Each row is a point. Two turns around zero, p and q, are shown by what they do to some points. Where does a point land after both, in the order given? Backwards means that the second turn is done in reverse. Each puzzle has new turns, and all numbers are rounded.
In the rows, zero is written as 128.

Turn p:
[120 153] -> [114 106]
[167 100] -> [124 176]
[ 74 100] -> [185 106]
[103 145] -> [132  98]
[176 142] -> [ 86 155]
Turn q:
[156 104] -> [139 163]
[139 170] -> [ 85 121]
[166  92] -> [146 177]
[ 85 159] -> [117  76]
[ 94 114] -> [154 102]
Where do these land?
q, then p backwards: [141  68] -> [122  67]
p, then q: [140 131] -> [126 116]
p, then q: [101 126] -> [138 153]
p, then q backwards: [130 187] -> [112 185]

Turn p:
[ 73 117  76] -> [ 57 135 155]
[160  78 161] -> [146  84  80]
[161 148 140] -> [162 145 116]
[129 170 105] -> [130 172 147]
[125 164 123] -> [139 155 150]
[118  92 163] -> [133  77 121]
Turn q:
[113 168 128] -> [105 135 163]
[161 123 149] -> [113 101 104]
[121  81 104] -> [175 139 106]
[168 129  81] -> [164  81 145]
[ 77 139 178] -> [ 83 184 122]
Where do these land?
q, then p backwards: [137  67  94] -> [184 135 171]
p, then q: [152 168 140] -> [105  86 136]
q, then p: [123 136  97] -> [156 118 115]
q, then p backwards: [100 141 182] -> [124 121  66]

Turn p:
[157 141 116 147] -> [114  93 135 136]
[139 163 111 115] -> [122 116 168 121]
[ 94 102 144 147] -> [127 160  95 147]
[187  47 191 145] -> [130  88  22  89]
[119 148  90  78] -> [165 136 181 116]
[113 152 146 124] -> [107 149 140 118]
[ 87 143  99 140] -> [130 154 153 168]
Turn q:
[103 116 117  76] -> [179 145 102 124]
[ 90 156 160 154] -> [ 99 115 112  76]
[191 178 123 138] -> [124  70 181 146]
[158 143 136  82] -> [166  91 123 149]
[106 129 121 149] -> [114 146 133 107]
[156  98  94 117] -> [144 151 146 171]
[ 93  76 145 181] -> [ 68 179  99 123]
Where do these land?
p, then q: [153 117 155 222] -> [112 221 145  96]
q, then p: [ 70 135 121 143] -> [144 142 175  95]
q, then p backwards: [144 135 138  62] -> [147  74  89 124]
q, then p: [147 146 148  84] -> [153  90  99 136]
q, then p: [131 142 101 128] -> [113 126 119 103]
p, then q: [122  94 106 129] -> [114 126 158 152]

Turn p:
[ 93 160 103 180  86 116 167 170] -> [101 124 124 101  64  65 140 160]
[ 87 161 165 143 112  89 173  83] -> [106 128  52  79 127 132 148 162]
[166 104 116 158 154 176  74  83] -> [135 123 156 157 200 110 158  75]
[106 111 147  95 154 127 138 180] -> [126 110 135 151 110 148  70 155]
[165 118 136 133 100 171 109 142] -> [132 167 161 131 146 102 109 101]
[144  73 106 113 137  97 118 155] -> [148 126 129 183  92 147 118 103]
[132 176 185  98 159  69 122 115] -> [171 136  89 117 153 174 133 198]
[118 132  96 151  93 153  85  85] -> [ 88 148 152 125 149 116 185 100]
[139 118  97  81 158 153 167 138] -> [145  88 154 105 111 158  91  98]
Turn q:
[ 91 153 121 149 148 117 150 130] -> [103 132 153 126 140 150 122  89]
[116 120 119 116 107  74 123 201] -> [106  98 107 180 122 184 162 142]
[138 187 110 122  94 106 135 184] -> [112  77 148 166 137 177 100 156]
[174  99 141 172 177 155 106  58] -> [204 184 114  92 128  87 108  97]
[148  78 129 121 158 193 159 101] -> [122 180  91 100 161  68 115 134]
[123 164 118  87 117  71 137 131] -> [ 97 101 132 135  74 168 110 134]
[126  94 101 141 130 170  97  80] -> [161 132 113  65 147  95 145 123]
[122 120 161 116 164 179 103 108] -> [139 129 124 126 132  55 127 101]
[114 136 153 127  59  88 142 160] -> [108 119 168 163 111 166 162 176]
Where do these land?
q, then p backwards: [100 151 144 100 175 129 168 152] -> [ 94  67 130 137 106 163 122 131]
q, then p: [129  85 118 152  90 107 116 130] -> [150 114 144  91 111 111  88 118]
q, then p: [103 140 121 138 129 153 145 106] -> [125 124 115 128 146 164 120 149]
p, then q: [118 147 206  86 155 167 170 146] -> [156  52  70 145 122  93 142  97]
p, then q backwards: [139 144 107 174 108 119 135 181] -> [140 125 186  97 116 144 108  96]
p, then q: [ 68 160 152  91 147 175 174 149] -> [111  72  88 146 119  85 193 116]
q, then p backwards: [151 148  99  92 129 193 140  86] -> [117 162 168 150 128 175 184 151]
p, then q: [152  84  95 142 108  65 114 151] -> [156 151 178 106 154 168 113 174]
q, then p: [140 127 123 115 115 114  56 110] -> [155 164 121 133  98 132 112  73]
p, then q backwards: [148  82  97 194 141 105  98 144] -> [120 116 200 118 154 133  84 168]
q, then p: [160 141 145 123 111  81  91  54] -> [147 222 144 104 116 134 114 110]

Turn p:
[120  88 164 154  83 116  65 104 120] -> [ 96  76 152 111  83 155  92  97 157]
[140 166 133 131 139 101 137 122 165] -> [103 160 108 153 147 142 138 106 117]
[ 86 115 124 122 126 146 122 134 189] -> [137 100 139 158 167 179 130 139 132]
[152 149  89 105 110 111 108 134  81] -> [153 140 109 109 113  87  85 108 102]
[134  97 111 151 110 103  91 128  90] -> [135  90 116 118  75 113 107 110 126]
[149 164  78  73 160 141 157 110  78] -> [170 178 145 115 143  65 126 134  72]
[196 131  74  86 191 129 161 136 107] -> [175 197 127 170 107  67 136 156  95]
[ 71  73 173 173  82  90 118  93 124] -> [ 81  58 139  85  83 190 143 119 126]
[108 152 182 118 172 159 134 147 166] -> [133 157 151 139 175 155 171 121 177]
[163 162 141  71 143 166 197 170 170] -> [141 215 119 142 188 134 131 189 145]
[131 120 129 182  97 150 112  97 124] -> [ 79  78 137 129 123 106 119 127 138]
[ 88 120 137 170 123 121 133 161 122] -> [132  87  94 109 131 143 158 128 148]
Turn q:
[122  98 120 148 119 106 108  69 162] -> [115 114 153 101 128 147 165  74 102]
[150 113 195 116 110 116 114  98 152] -> [ 82 119 140 179 112 134 153 104  97]
[125 115 159 106 110 142 102 144 173] -> [141 144 119 167 109 120 147 118  81]
[ 99  94 135  91 141 138 135 137 118] -> [114 157 128 118 142  93 139 153 104]
[109 111 185 151 109 173 130 138 116] -> [109 150 104 166 157 167 148 158 105]
[158 155  38 131 174 139 203 155 118] -> [158 153 148  59 106 129  36 151 176]
[122 148 133 103  96 114 128  97 114] -> [116 131 140 151 150 107 137  96 153]
[148 151  96 208 155  45 158 224  51] -> [160   7 124  96 156 135  53 213 169]
[153 113 117 115 119 155  89 113 120] -> [113 138  81 120 115 122 138  98 125]
[120 171  97 124 190 141 135 130 121] -> [149 146 138  94  91 125 131 159 180]
[102 137 133 115  86 139 105 102 164] -> [150 150 134 154 140 129 163  82 115]
Where do these land?
p, then q: [129  68 146 112 109 168  69 125 176] -> [128 130  88 158 104 182 166 130  61]
q, then p: [107 171 175 170  83 121 143 102  82] -> [120 100 146 183 149 133 199 153 161]
p, then q: [174 108 117 146 150 169 182 178 140] -> [197  91 145 129 111 137  75 157 113]
q, then p: [ 92 168 107 185 116  98  84 110 141] -> [102 158 163 163 107 123 134 202 131]
p, then q: [158  92 223 130 147 163 105 168 142] -> [181 166 165 186  86 166 131 105  78]
q, then p: [188 140 127 131 130 161 129 138 114] -> [133  81 125 147 154 125  89 113 119]
p, then q: [111  71 104 113 154 161 122  82 147] -> [ 87 104 105 165 147 163 120 170  95]
p, then q: [101 155 134  93 157 122 107 116 146] -> [ 87 143 133 132 103 157 139 130 160]
q, then p backwards: [103 161 127 154 109 114 184 106 111] -> [111 132 163 100 125 180 105 126 164]
p, then q backwards: [112 145  88  84 109  91 145 149 137] -> [126  94 109 150 100 169 128 168 150]
p, then q backwards: [118  93 104  90 141 132 127 154  89] -> [108 145  92 133 150 123 123 173 163]
q, then p: [145 165  85 128 132  35 139 109 110] -> [110 136 171 157  73 209 117 130 139]
